Each row of a before or after table is a point. The points were changed in one or more steps. Then noise was added and the rows were shuffled. The steps act on columns, c1 being the first. What was done? A step turns or swaps two columns, mirrors them in a line or flattens them onto one, adds a multiple of one to another, or multiplies or shifts one. Angles are multiples of 10 degrees, from the lower column toward the higher: turns from -170 to 170, lines from 10 to 170 but not 90. Use the fewest steps. Two steps may share a column if one is a turn and the other turns, adds or multiplies; they go together, in the order done. Otherwise the lowest column goes first.

Before (14 x 2):
[[ 58 -17]
 [ 48   0]
 [ 11 -15]
 [ 49   5]
 [-47   5]
 [ 34  24]
 [ 27  -7]
 [ 25 -10]
 [ 49 -15]
 [  7 -16]
 [-34  48]
 [ 45  -5]
 [ 57  -6]
 [ 46  19]]
After, 14 rows:
[[ -2 -15]
 [ -6   0]
 [  1 -39]
 [ -5 -12]
 [  0  47]
 [ -1 -39]
 [  1 -23]
 [ -3  14]
 [  2  14]
 [ -1 123]
 [  2 -17]
 [ -5  64]
 [ -3 -38]
 [ -1 -43]]
Steps: multiply c1 by 0; multiply c2 by 2.5

Before:
[[ 69 -24 -16]
 [ 39  46  34]
 [ 65  65  85]
 [-50   6   4]
 [-38 -63   1]
 [ 58 -38  52]
 [ -2 -27  23]
 [-14 -44  12]
 [-32 -51  -2]]
After, 9 rows:
[[ -54   44    4]
 [  28  -68  -38]
 [ -79  -33  -20]
 [  27  -47  -36]
 [   6  -43  -32]
 [-105   63  -10]
 [  37    2  -36]
 [ -43  -28   39]
 [ -17  -32  -30]]
Steps: turn c1 and c3 by 140 degrees; add 0.3 times c2 to c3

Before, 13 rows:
[[-15  41 -24  37]
 [-36 -45 -22  42]
 [ 29  -3  16 -53]
 [ 38  36 -46 -42]
 [ 32  38 -34  20]
 [-60 -26  -3  67]
 [ 63 -15 -23 -58]
 [ 13  11 -44  -2]
 [ 50  18  -4 -13]
 [ 71  -3  -4 -26]
 [-42 -22 -44  89]
 [ 56  14  10 -23]
 [ 62   6 -26 -15]]
After, 13 rows:
[[  27   44   -2   47]
 [  27    0   52   19]
 [ -17 -115  -43  -35]
 [  46   18   -9   51]
 [  69  -40   29   43]
 [ -58  -72  -52  -45]
 [  15   97  -38   27]
 [  69   84   -3   17]
 [ -39  -58  -97  -30]
 [  40   -7   14   54]
 [  -7  102  -48  -11]
 [  49   35  -33   -5]
 [  24   30   23   46]]
Steps: turn c3 and c4 by 50 degrees; turn c1 and c4 by 70 degrees; multiply c2 by 2.5

Before (13 x 6):
[[-41  17   8 105  19 -52]
 [ -5 -32 -35 -21  88  17]
 [-54 -11  59  50 -26 -57]
 [ 47 -31   3  11   7  60]
 [ -3 -53 -18  -8  56  -9]
 [ 14 -87 -36  -7  50  48]
 [ 16 -38 -65  56  76 -11]
 [-31  44  96  39 -34  56]
 [-38   4 -41  12  -7  -4]
 [ 41 -54 -35 -39  12  38]
 [-67  11  -8  86 -14 -25]
 [-40  41 -27  37 -26 -53]
 [-79  -3 -14  96   2 -14]]
After:
[[ 55   2 -14   8   0  -3]
 [  7  20 -26 107  52 -17]
 [-14 -25  30   5 -52  28]
 [ 40   3 -40 106  14  -1]
 [ 37  44 -19  29  35 -54]
 [-35 -16 -58  39  32 -44]
 [ 59 -39  23  55  55  55]
 [ 24 -60  -1 -14  50  39]
 [ 34 -26   8 -13  37  82]
 [-77  46 -50  41 -66   5]
 [ 34 -86  17  -8 -22  73]
 [ 12 -51  40 -38 -26  18]
 [ 30   9 -43  79  13 -18]]
Steps: turn c1 and c3 by 110 degrees; multiply c3 by 0.7; turn c5 and c6 by 60 degrees

Before, 8 rows:
[[ 18  14  26  53  -2  60   3 -32  20]
 [ 35 -19  -9  19  43  -1 -15 -29 -12]
 [ 16  13 -58 -22 -27  13 -25  30 -43]
 [  3 -40  -6 -29  34  10 -17  21 -45]
 [-19   4 -30 -12  21 -15  31 -45  38]
 [ -3 -62 -59 -25 -40 -17  27 -11 -10]
 [-32 -33 -32 -11 -48  11 -57  50   8]
 [-38 -18 -41  26  39  16  -7  37 -41]]
After:
[[  38  -20  -12   18  110   52  -14  -31  -12]
 [ -40  -17  -40   23   99  -56   -8   51  -40]
 [  -2  -61  -56  -23  -99   10   26  -24  -10]
 [ -23    5  -31  -14   52   70   32  -60   38]
 [  18   11   22   55   -2   86    0   21   21]
 [ -28  -33  -32  -15 -118  -84  -58   59    7]
 [  16   14  -58  -22  -68  -42  -24   41  -42]
 [   4  -38   -7  -29   82  -33  -18   27  -46]]
Steps: multiply c5 by 2.5; multiply c8 by 2; turn c6 and c8 by 60 degrees
